Each row is a point. Each copy is the shape, with its points in the same order, stretched, turned, moved and blurred by noise. Some copies are also mirrored. Which?

Shape (7 x 3):
[[ 76  10 -29]
 [ -8  -8  55]
 [ 70  -9  14]
 [-59   0  40]
 [ -5 -68  49]
 [ 25   6  44]
 [-73 -17 -31]]
Copy 1:
[[ 59  17 -25]
 [-11 -25  58]
 [ 65  -6  11]
 [-59 -35  47]
 [  7 -91  40]
 [ 27 -17  50]
 [-71 -49 -29]]
Copy 1 is: only turned
Copy 2:
[[-48  64 -28]
 [  8   7  65]
 [-56  46  19]
 [ 52 -12  54]
 [-32 -37  56]
 [-15  37  50]
 [ 60 -33 -16]]
Copy 2 is: mirrored
Copy 3:
[[ 79  52 -10]
 [ 13 -43  -3]
 [ 71  11  12]
 [-21 -40 -33]
 [  4 -32  56]
 [ 62 -29 -19]
 [-54  29 -37]]
Copy 3 is: mirrored
Copy 4:
[[ 53  31 -23]
 [-11 -53  30]
 [ 55  10   8]
 [-61 -53  14]
 [-16 -26  76]
 [ 24 -42   9]
 [-97   0  -7]]
Copy 4 is: mirrored

Shape, 8 rows:
[[ -2  56 -26  13]
 [ 38 -24  43 -27]
 [-34  -7  13 -46]
 [ 10  57  54  92]
 [-12 -41  26 -60]
 [ -1  38 -46  26]
 [ -5  73 -24 -24]
 [ 45 -44  35 -35]]
Copy 1, 8 rows:
[[ 19  59  27  -9]
 [101 -16   1  -1]
 [ 40  18 -40   6]
 [ 38  33 103  52]
 [ 63 -20 -44   6]
 [ -2  45  33 -30]
 [ 29  81  -3 -10]
 [100 -25  -8 -15]]
Copy 1 is: mirrored
Copy 2:
[[ -9  70 -17 -16]
 [  6 -39   9  29]
 [-51 -18  -2 -33]
 [  9 100  66  53]
 [-45 -69   3 -22]
 [  8  71 -18 -40]
 [-36  65 -51 -12]
 [ 15 -62  -5  17]]
Copy 2 is: mirrored

Shape (9 x 6):
[[  -8   10   76  -15    3   29]
 [  51   24   28    0  -28    5]
 [ -19    0  -12  -15   34 -121]
 [ -47  -38   21   25  -15   34]
 [  34  -26  -11  -28  -12   22]
 [  -8   15   20  -21  -27   35]
 [ -15   28  -12   -3   -6  -15]
 [ -38   25   -8  -18  -26   12]
 [ -19    4   -9    2   18   36]]
Copy 1 (9 x 6):
[[ -19   11   75   16  -13   17]
 [  56    3   47   13  -23    6]
 [   0   17   -3  -40   21 -116]
 [ -50  -15   -1   35  -33   26]
 [  16  -37    4  -17  -14   26]
 [   0   16   29    0  -39   45]
 [  13   31   -4  -11  -29   -7]
 [ -13   26   -3  -19  -48   11]
 [  -4   17  -15    8   -7   38]]
Copy 1 is: only turned
Copy 2:
[[  0  10  67   0  16  33]
 [ 45  15  18 -10  -7 -21]
 [ 17 -24 -72  43 -56  53]
 [-46 -30  20  12  43   3]
 [ 26 -30   3 -42  30  -6]
 [-10   6  23 -35  11  -2]
 [ -6  16 -25  -6  -9   7]
 [-32  11  -8 -26  -6   1]
 [-13   7 -14 -19  45  19]]
Copy 2 is: mirrored
Copy 3:
[[  -3    7   80  -14   -3   32]
 [  33   36   26   10  -35   15]
 [ -36   25  -13  -20   20 -120]
 [ -37  -56   32   17   10   32]
 [  28  -17  -11  -28  -22   19]
 [ -11    2   32  -16  -35   42]
 [ -34   24   -2   -3  -14   -8]
 [ -48    9    9  -14  -32   20]
 [ -21   -3    1  -17   17   39]]
Copy 3 is: only turned
Copy 4:
[[ -5  -1  85  -3  18  40]
 [ 63   6  31  12   0  -1]
 [-37  12  -4 -36  61 -92]
 [-51 -22  34  33 -14  26]
 [ 32 -57   3  -3  10  19]
 [ 17  -7  42 -11 -20  35]
 [ -1  14  -1  -9  -2 -15]
 [-11  -1  13 -27 -31   7]
 [-10  -1  -2   3  10  38]]
Copy 4 is: only turned

Shape, 14 rows:
[[  -5    8   -6    2   -1    4    8   34]
 [ -25   25    3  -17  -29   -4   13  -14]
 [  46  -16  -11    3   18   -8   14   -1]
 [ -49   -1  -17   22  -33  -13  -21  -13]
 [ -17  -19   14   -8   -7  -23  -32  -18]
 [ -23   35   13   28    1  -18   18   -4]
 [  94  -25  -11   -8   -8    0   19   24]
 [  51   35  -44   -9   -5  -16   -5   -5]
 [ -35   28   10  -12   22   17   14   17]
 [ -26   27   16  -13   14  -27    4   36]
 [  20   35  -13   -9  -21   10  -35  -13]
 [ -42   36  -26   -1    9  -12   14  -16]
 [   1   24   -5    9   10    1  -19  -12]
 [ -22 -121   -1   13  -58  -23    8    5]]
Copy 1 (14 x 8):
[[ 12  18 -19   0  17 -23  -2  19]
 [-24  47   0  -9   6  -3   7 -21]
 [ 32  -6 -24   3  -1 -15  58  -8]
 [-40   0  -7  23 -17  -4 -17 -16]
 [-22 -18  12 -18  -5  -4  15 -12]
 [-15  29   8  31  14 -14  28   4]
 [ 75   3 -27 -16 -35 -34  53  -1]
 [ -4  39 -41  -9 -35 -18  58   5]
 [-14  30  -8 -12  46  10   2  16]
 [-17  29   2 -13  45 -32  16  25]
 [ -9  24  -4 -26 -44  14  32  11]
 [-37  32 -34  11  28  -4  22  -1]
 [-14  14  -4  -3  -1   8  34  14]
 [ 27 -73  -8  11 -11 -48 -45 -71]]
Copy 1 is: mirrored
Copy 2 (14 x 8):
[[  -2   -7   14   26   10   -9   24   43]
 [ -25   23   -4    0  -25   -4    2    7]
 [  52  -11    4   18   21  -26   30   -5]
 [ -40   -3  -13   42  -34  -30  -18   13]
 [  -9  -24    7    9  -26  -35  -24   -2]
 [ -29   39   28   30   12  -30   11   -4]
 [ 104  -15    1   17    8  -11   42   29]
 [  51   31  -39   12   34  -33  -14   15]
 [ -39    5   25   -6   30    7   12   20]
 [ -22   10   34  -12   24  -36    4   33]
 [  17   23  -20   13   11    3  -41   19]
 [ -46   24  -17   10   21  -22    4   -5]
 [  -1    8    6   20   18  -14  -20    5]
 [   2  -92   -5   43 -112  -43   50    8]]
Copy 2 is: only turned
Copy 3 (14 x 8):
[[  -7  -13  -27    5  -14   11    5   34]
 [  -9   15  -10  -11  -65   11   -4    4]
 [  20  -17  -28  -25    7   -1   52   -7]
 [  -4  -13  -26   18  -56    2  -38  -26]
 [  -2  -30   10  -14  -23  -10  -16  -36]
 [  -5   35   -6   27  -30    3    0    0]
 [  55  -57  -31  -42   -1    5   78   20]
 [  44   15  -43  -46  -13  -15   18    3]
 [ -34   19  -10   -3  -16   27  -10   31]
 [ -32    9    5    7  -10  -16  -10   39]
 [  42   -4  -10  -40  -28   18  -22   -1]
 [ -25   41  -35   -5  -38    0  -13  -13]
 [  13    9  -17  -14   -5   16  -16  -12]
 [  -7 -116  -31   29  -68  -11   37  -41]]
Copy 3 is: only turned
Copy 4 (14 x 8):
[[ -2 -24  -2   6 -15  18  45  15]
 [-14  19 -18 -16 -40  20  25 -10]
 [ 44 -13  -2  11  30  10  19   6]
 [-35 -17 -26  33 -35  -1  10 -25]
 [-20 -20  13  -6  -2  -8 -15 -25]
 [-24  29  15  22 -14 -11  45  -1]
 [ 95 -41   8   3  23  27  22  35]
 [ 66 -11 -28 -10  -8  -1  48  -6]
 [-40  -2  -3 -19   3  28  63   4]
 [-28  -2   5 -20 -11 -16  48  32]
 [ 27 -21   7 -25 -29  14  48 -47]
 [-25  31 -35   2 -11  -5  43  -6]
 [  6 -10   2  -6   1  -2  50 -31]
 [-13 -56 -12  62  -7  29 -94  27]]
Copy 4 is: mirrored
